Each row of a before or after table is a point. One or more steps were done to the points. Then noise was added and the rows were shuffled. The steps act on how far a point lies along the listed directions, d1 being the first. What was done? A step turns or swaps two directions, mirrors them in a line or flattens them onto one, adds a multiple of one to another, or multiplies one. Angles are multiples of 10 degrees, from the lower direction toward the higher: turns from -170 to 170, lines from 10 to 170 but not 90. Use the fewest steps. Two steps may share a direction if one is a turn and the other turns, adds or multiplies; they go together, in the order done. Otherwise the lowest direction goes first.
(in the rows, 128 means zero)

Directions:
(1): [ 95  84 172]
(2): [176  78 114]
(3): [168 151 182]
Before, 14 rows:
[[ 96 109 131]
 [103 114 116]
 [101 110  99]
 [ 98  78  60]
 [129 103 106]
 [ 48 128  35]
 [202 101  91]
 [109 103 115]
 [122 122 146]
 [ 78 173  78]
 [ 95 109 188]
 [ 75 102 113]
 [ 71 105 110]
 [ 32  97  78]]
After (14 x 3):
[[143 152 195]
 [151  60  87]
 [175 226  94]
 [154 146 122]
 [143 151 124]
 [157 127 107]
 [145 220  51]
 [152 161 103]
 [158 180 124]
 [132 133 147]
 [191 158  76]
 [158 186 119]
 [149 154 140]
 [ 97 187  77]]
Steps: swap d1 and d3

Directions:
(1): [168 108 168  63 164 157]
(2): [ 71 176 169 139 172 154]
Before (9 x 6):
[[157  94 157  57 172 162]
 [130 136 115 139 117  95]
 [111 143 100 206  73  83]
 [168 106  96 152  77  67]
 [ 93 167 169 111 154 166]
 [ 83 185  85 190 124 101]
 [146 157 186  83 165 159]
 [ 99 147 185 144 159 166]
 [ 17 188 150 172 174 136]]
After:
[[103 156 114 199  93  69]
 [210  43 111  50 120 111]
 [173  85 166  99 135 154]
 [151 153 184  80 166 164]
 [186 101  64 126  91  84]
 [169 122 151  73 133 153]
 [153 108  86 177  65  77]
 [131 136 109 143 112  93]
 [ 83 150 179 100 190 167]]
Steps: mirror d1 and d2 in the line at 30 degrees

Directions:
(1): [171 195 134  96  49 110  96 126 121]
(2): [ 82  99  90 128  62 189 130 175 110]
Before:
[[127 124 130 144 201 115 142  94 143]
 [ 81  77 108 143 106 162 119 162 111]
 [147 168 140  97  40 103  88 127 106]
 [145 125 166 131 240  76 115 105 136]
 [176 101 147 138 211 109 146  88 137]
 [133 145 111 126 102 101 129 129 144]
 [ 97  90 112 150 153 137 134 119 113]
 [132 118 129 169 224  85 136 106 134]
 [217 212 183 107  97  79  77  81 150]
 [157 183 163 132 111  81 100 127 128]]
After:
[[212 186 196 124 167  65  94  63 158]
 [105 103 116 151 197 137 148 108 137]
 [153 169 169 139 147  73 108 117 132]
 [ 93  99 108 131  73 160 107 165 108]
 [111  87 149 144 248 104 130 123 132]
 [150  71 134 148 214 131 156 104 133]
 [166 179 159  99  75  76  90 104 114]
 [ 92  93 106 146 128 148 130 128 106]
 [135 147 113 129 112  96 129 124 146]
 [106  89 113 178 219 114 146 124 130]]
Steps: turn d1 and d2 by -30 degrees

Directions:
(1): [ 43 116 107 189 156 100 139 118 125 205 151 141]
(2): [ 75 136 136 108  89 218  92  55 128 128 145 112]
(3): [154  76  75  68 155 175 165 153 105 182 157  95]
(4): [132 146 151 172  77 158 112 213 158 139 185  85]
(5): [112 124  83 115 117 129 114 150 101  78 203 217]
(6): [138 220 172  97 189 145 105 145  91 168 146 148]
Before:
[[105 150 108 129 170 131 114 177 117 106 178 219]
 [ 90 130 127 147 125 147  97 105 112 109 151 144]
 [ 96 164 115 108 192  89 133 130  55 176 151 199]
 [196 114 124 102 194 138 171 207 127 173 149  74]
 [ 66 122 121 161  83 127 116 152 165  80 176 135]
 [200 182 162  80 144 115 138 184  98 138 139  76]
 [216 151 166 114 213  66 151 222 157 174 111  65]
 [217 119 136  75 183  86 181 181 124 141  98 126]]
After:
[[124 202 221 145  90 144  90  94 164  78 102 131]
 [138 100  99 125 159 127 128 156 101 135 160 146]
 [113 141 115 150 129 149 113 190 142  80 184 200]
 [ 77 143 189 170  78 184  90  71 174  88 126  79]
 [107 183 227 202  83 111  71 118 209  92  98  61]
 [ 79 199 152 157 124 137  96 176  85 156 198 172]
 [103  62  70 117 135  85 164 144 139  89 144 155]
 [145 169 184 139  45 142 103 141 148  94 135  58]]
Steps: turn d1 and d5 by 10 degrees; swap d2 and d3; turn d4 and d6 by -70 degrees

Directions:
(1): [184  79 127  52 200 145 147 166 143 129 148 136  52  83 135 118 101  81]
(2): [165  93 139  82 129 109 124  83  79  64  93 128 111 147 160 105 109 240]
(3): [137  47  73 153 154  55  78  95 124 172 159  85 180 105 127 117  83 123]
(4): [152  83 133 175 131 111 230 140  90 151  83 206 164 121 133 169  95 120]
(5): [124  55 140 210 113 137 112 123 145  97 160 165  82 112 188  91 207 123]
Before, 12 rows:
[[145  82 153 183 115 121 175 139 114  98 150 189  79 122 180 114 195 150]
 [ 99 143 103 104 132  88 111 121 130 182 117  83 194 135  57 145  99 127]
 [180 100 155 128 139 145 193 128 114  91 115 197  69 110 153 110 130 145]
 [136  89 128  86 169 132 113 150 168 139 168  84  82 115 115 100 156  84]
 [ 90 109 153 196  71 151 116  86 114  81 130 157 102 114 178  99 183 150]
 [146 104  76  71 176  96  90 112 111 133 140  61 136 117 127 124  62 146]
 [127 156  99  69 127 124 104 103 135 166 154  95 165 131  99 143  81 134]
 [ 85 107 134 239 108 126 157 133 147 102 144 155 145 141 145 142 194 149]
 [114  69  69 138 126  81  50  78 105 136 141  63 182 150 119  92 107 201]
 [ 96 146 110 106  96 107  69  89 110 120 121  72 155 145 118 102 119 179]
 [102 115 116  91 163 106  82 111 125 169 153 105 137 146 106 135 110 145]
 [123  78 122 172 116  96 155 126 128 166 122 173 141 131 141 150 119 119]]
After:
[[162  86 122 114 154 129  75 110 157  98 183 111  50  95 155  62 151 127]
 [148  61 112 156 124 111 207 116  60 128  67 183 176 152 129 145  90 200]
 [ 94  70 154 215  72 152  94  79 121  61 148 161  74 105 206  75 212 158]
 [140 180 117  60 123 134 182 121 110 173 107 141 183 141  84 180  53 134]
 [114 126 137 101 157 122 171 132 100 171 107 166 147 152 100 172  94 143]
 [109 167 116  90 129  93 173 129 103 186  73 115 214 148  41 175  68 140]
 [ 79  75 125 248 106 114  95 110 160  82 177 124 125 137 169 104 223 169]
 [124 145 142 109  96 126 184 116  74 114  61 155 155 149 118 144  96 182]
 [164 122 105  80 175 117 208 148  82 146  83 141 148 118 114 175  36 126]
 [137  95 150 130 152 150 198 174 152 144 131 154  94 120 116 135 164  67]
 [132  48 132 194 121 110  81 120 147  88 210 136  51 109 202  66 232 145]
 [113  68 105 167 118  84  86 109 146 163 156 127 136 127 146 121 132 128]]
Steps: turn d1 and d2 by -20 degrees; mirror d3 and d4 in the line at 30 degrees; multiply d5 by 1.6

Directions:
(1): [184 162 141  90 109  56 158 140 157 128 151 116  84  54 164 142 189 119
 111  59 209 162 114 110]
(2): [153  45 135  73 104 124 129 116 172 111 145 163 133  86  56  86  84 112
 102  41  66 102 163 122]
(3): [ 99 145  90 152  85 162 206 134 100 108 146 125  83  17 164 106 109 149
  79 181  89 103 151 165]
(4): [106 135 105 207 148 169 102 135 114  96 180 116 118 105  69 205 161 122
 102  77  88 226 136 115]
Before:
[[144 176 121 124 131  95 162 167 125 140 115  99 104 111 190 134 185 132
  125 145 219 141 103 112]
 [128 154 104 113 108 114 154 133 145 133 134 135  78  66 148 122 131 150
  106 134 140 124 144 145]
 [111 194  94 169 124 126 153 150  85 105 136 124 106  85 156 177 184 131
  105 163 160 182 112 148]
 [119 150 117 139 134 124 120 119 107 115 143 103 118 124 160 149 126 141
  123 159 125 122 127 140]
 [170  53 155  61 124  73 110 103 177 128 109 175 161 128  81  77  87 122
  135  35  96  94 142 104]
 [ 99 163 129 189 184 151  67 129 106 101 146 117 158 168 113 207 148 114
  158 123 121 203 117 117]
 [118 138 158 128 127 102 129 129 133 142 109 126 129 174 164 124 149 146
  139 167 148 115 110 112]
 [116 139  99 200 132 126 111 172 103  75 191 114  86  76  81 225 206 107
   99  55 110 249 137 100]
 [128 130 144 106 132 136 153 134 109 133 124 117 131 130 175 109 135 127
  155 180 136 106 101 144]
 [144  87  93 126  91 119 154 122 166  93 189 154  86  29  74 127 112 106
   77  76 103 155 157 123]]
After (10 x 24):
[[107 120 127 128 157 137  79 126 107 129  85 156 189 231  98 129 115 119
  163 170 119 118 115 137]
 [171 165 138 115 139  55 102 126 159 145 135 121 115 167 155 156 175 106
  157 130 247 163  92  99]
 [149 187 119 140 105  63 187 131 121 120 141 119  81  15 195 140 173 149
   99 102 175 159 116 124]
 [ 75 136 100 192 159 193 118 154  91 127 106 113 149 188 125 140 124 137
  134 200 111 134 123 128]
 [125 110 130 124 140 131  90 112 122 113 138 116 139 158 118 141 108 128
  130 130 100 116 136 130]
 [117 158 120 152 155 129  84 132 138 141 124 125 117 174 115 167 146 138
  142 131 145 167 126 124]
 [140 130 164  66 134  59 100 149 120 159  55 134 157 248 190  87 132 115
  200 197 195  52  99 113]
 [113  99 130 145 143 174 126 133 107 109 157 121 136 120 105 143 133 118
  137 127  79 154 117 134]
 [ 92 107 133 162 114 154 142 128 126 116 134 137 122 127 117 127 122 149
  104 156  73 129 140 124]
 [124 101 149  61 127 119 129 112 138 127  87 154 166 145 152  63  59 124
  160 164 108  38 141 148]]
Steps: turn d1 and d2 by -100 degrees; turn d3 and d4 by 150 degrees
